Each row is a point. Each copy is the shape, with its points in the same order, stretched, turned, moved and blurred by noise. Say if it was mirrored as well.

Shape (5 x 2):
[[-56 -30]
 [  5  61]
 [ 28 -13]
 [ 32 -29]
 [ 10  -9]]
Copy 1 (5 x 2):
[[-49 -19]
 [ 28  43]
 [ 30 -27]
 [ 30 -41]
 [ 15 -18]]
Copy 1 is: only turned
Copy 2 (5 x 2):
[[-44 -22]
 [ 10  70]
 [ 33  -1]
 [ 32 -21]
 [ 15  -3]]
Copy 2 is: only turned
Copy 3 (5 x 2):
[[-70 -10]
 [ 31  56]
 [ 25 -14]
 [ 25 -33]
 [  8  -5]]
Copy 3 is: only turned
Copy 4 (5 x 2):
[[-14 -62]
 [ 46  32]
 [-35  30]
 [-45  24]
 [-19   5]]
Copy 4 is: mirrored

Shape (7 x 3):
[[  0   2 -12]
 [-80 -28  39]
 [ 13  43 -17]
 [ -7  18   7]
 [-45 -20 -42]
 [ 31  22  18]
 [ 13  47  24]]
Copy 1 (7 x 3):
[[ -3 -10  12]
 [-13  65  58]
 [ -2 -10 -30]
 [-17   7  -1]
 [ 50   6  44]
 [-48 -16 -19]
 [-45   7 -36]]
Copy 1 is: mirrored
Copy 2 (7 x 3):
[[ 11 -10  -1]
 [ 71 -59 -85]
 [ 21  23  16]
 [ 38 -10 -10]
 [ -5  -6 -53]
 [ 32 -15  26]
 [ 54  -5  20]]
Copy 2 is: mirrored
Copy 3 (7 x 3):
[[  9  33   0]
 [-92  45 -30]
 [ 47  -4 -17]
 [ -2  13  -2]
 [ -7  80 -41]
 [ 22  -9  28]
 [ 13 -29   2]]
Copy 3 is: mirrored
Copy 4 (7 x 3):
[[ 23  -1   8]
 [-64  -9  40]
 [ 53  27  21]
 [ 16  20  18]
 [ 11 -47  36]
 [ 30  39  -7]
 [ 33  56  18]]
Copy 4 is: mirrored

Shape (8 x 4):
[[-16  32  42   3]
 [-28 -50  -1  -8]
 [ 14 -41  27  45]
 [-43   3  19 -36]
 [ 31 -30  -4  21]
 [  1  54 -57  16]
 [  6 -16 -17 -10]
 [ 43  43 -39  19]]
Copy 1 (8 x 4):
[[ -3 -50  38  14]
 [ 39  17  19 -43]
 [ 47 -26 -45  -2]
 [  9 -16  70 -20]
 [  6 -17 -46 -21]
 [-75  35 -18  19]
 [-17   7  -1 -28]
 [-81  -5 -47   5]]
Copy 1 is: mirrored
Copy 2 (8 x 4):
[[-42  12  38  20]
 [ 41 -48  -8  -7]
 [ 54  22 -17  36]
 [-17 -55  38  -6]
 [ 46  19 -26  -6]
 [-41 -14 -76   7]
 [ 30 -21 -21 -29]
 [-20  40 -63  -2]]
Copy 2 is: only turned
